Every row gives one point. Two turns around zero, p and q, are shown by what they do to some points. Write where each new point lands after one turn and then the other. Backwards means that the second turn is done in reverse. Each puzzle has new turns, and all numbers are rounded.
In the rows, 128 means zero.

Turn p:
[177 107] -> [118  76]
[152 183] -> [187 117]
[110  94] -> [ 91 138]
[ 88 125] -> [116 166]
[114 132] -> [129 143]
Turn q:
[173 135] -> [142  85]
[112 161] -> [158 149]
[100  87] -> [ 83 150]
Where do these land?
q, then p: [127 105] -> [121 150]
p, then q: [156 145] -> [108 102]
p, then q: [128  63] -> [105 189]
p, then q: [ 92 170] -> [177 102]
p, then q: [136 158] -> [131  97]

Turn p:
[169  85 145 105] -> [152 125  69 143]
[139 100 181 140] -> [131 108 106 182]
[118 169  94 135] -> [132 140 169  94]
[ 79 130  75 119] -> [ 81 156 143  82]
[ 93 171 102  93] -> [106 108 155  70]
[180 124 138 136] -> [176 132 113 145]
[117 117 160 169] -> [117 130 143 179]
Turn q:
[111 132 113  92] -> [ 92 117 109 138]
[126 106 116 161] -> [147 113 161 135]
[165 122 109 107] -> [145 119  95 156]
[158 104 132 106] -> [149 106  96 129]
[126 117 148 124] -> [131 121 123 107]
[108 100 143 217] -> [168 123 212 103]
[102 215 136  89] -> [ 64 198 100 128]
Where do these land?
q, then p: [141  91  66 134] -> [129 167 119 190]
p, then q: [ 96  93 143  77] -> [ 86  82 152 154]
q, then p: [117 108 129 128] -> [119 126 108 135]
q, then p backwards: [143 117 172 130] -> [152 139 102  98]
p, then q: [175 184 128 130] -> [180 125  79 115]
p, then q backwards: [ 96 174 131 168] -> [ 85 125 105 176]

Turn p:
[134 125 156 105 125 156 125 105] -> [151 127 149 122 100 136 130 100]
[107 133 124 155 113 159 125 119] -> [116 136 109 110 122 105 145 100]
[158 145 110 106 123 127 159 114] -> [155 149 114 126 106 137 101 150]
[116 111  31 109 129 119 116 111] -> [ 61 182 131 114 104 127 106 173]
[106 107 167 176 125 106 139 129] -> [125  98 115 171 152  97 143 103]
[126 113 136 127 151 125 127 184] -> [115  80 134 113 157 138 115 140]
[179 134 117 137 135 133 127 119] -> [137 147 105 132 130 166 106 120]
[117 134 147 114 105 111 113 138] -> [137 115 140 134 126 131 162 143]
[110 149 165 123 145 115 121 131] -> [155 119 155 131 155 117 143 123]
Turn q:
[132 136 120 107 113 156 148 161] -> [149 138  96 118 143  96 134 141]
[154  56 104 126 148 101 109  93] -> [114 103 166 145 145 180  95 179]
[100 118 153 128 108 123 131 115] -> [120 131 132 112 152 146 139 101]
[106 150 182 148 147 164  65 151] -> [174 135 110  91  75 158 116  76]
[115 149 114 114 153 132 148 138] -> [121 161 118 132 114 114 145 143]
[125 148 107 134 109 142 135 120] -> [136 137 127 152 139 105 128 114]
[158 109 139 137 116 118 146  89] -> [125  95 170 134 148 130 142 136]
[126 135 119 152 131 103 142 141] -> [101 115 112 146 117 126 139 126]
[136 151 113 104 127 112 128 143] -> [110 139 122 121 120  97 114 138]
Where do these land?
p, then q: [170 123 139 127 129  99 137 105] -> [161 102 123 157 107 124 125 113]
p, then q: [191 125 121 131 119 132 117 117] -> [180 139 128 159 131 110 118 117]
q, then p: [ 72  98 128 121 153 134 102 145] -> [131 160 121  62 117 133 131 117]
q, then p backwards: [101 117 113 131 158 145 147 144] -> [151 148 111 135  97 107 118 117]
q, then p: [ 94 117 101 106 113 123 134 136] -> [122 153 139 101 162 117 122 133]
q, then p: [137 183 143 123 133 133 123 115] -> [160 138 127 166 115 125 153 143]
q, then p: [ 86  97  95 155 122 126 127 124] -> [107 151 109  97 149 111 115  90]
q, then p: [172 122 167 128 118 149 137 104] -> [149  91 141 161 110 153 104 122]
q, then p backwards: [129 170 146 131 108 110 128 162] -> [101 115 123 155 112 169 146 127]
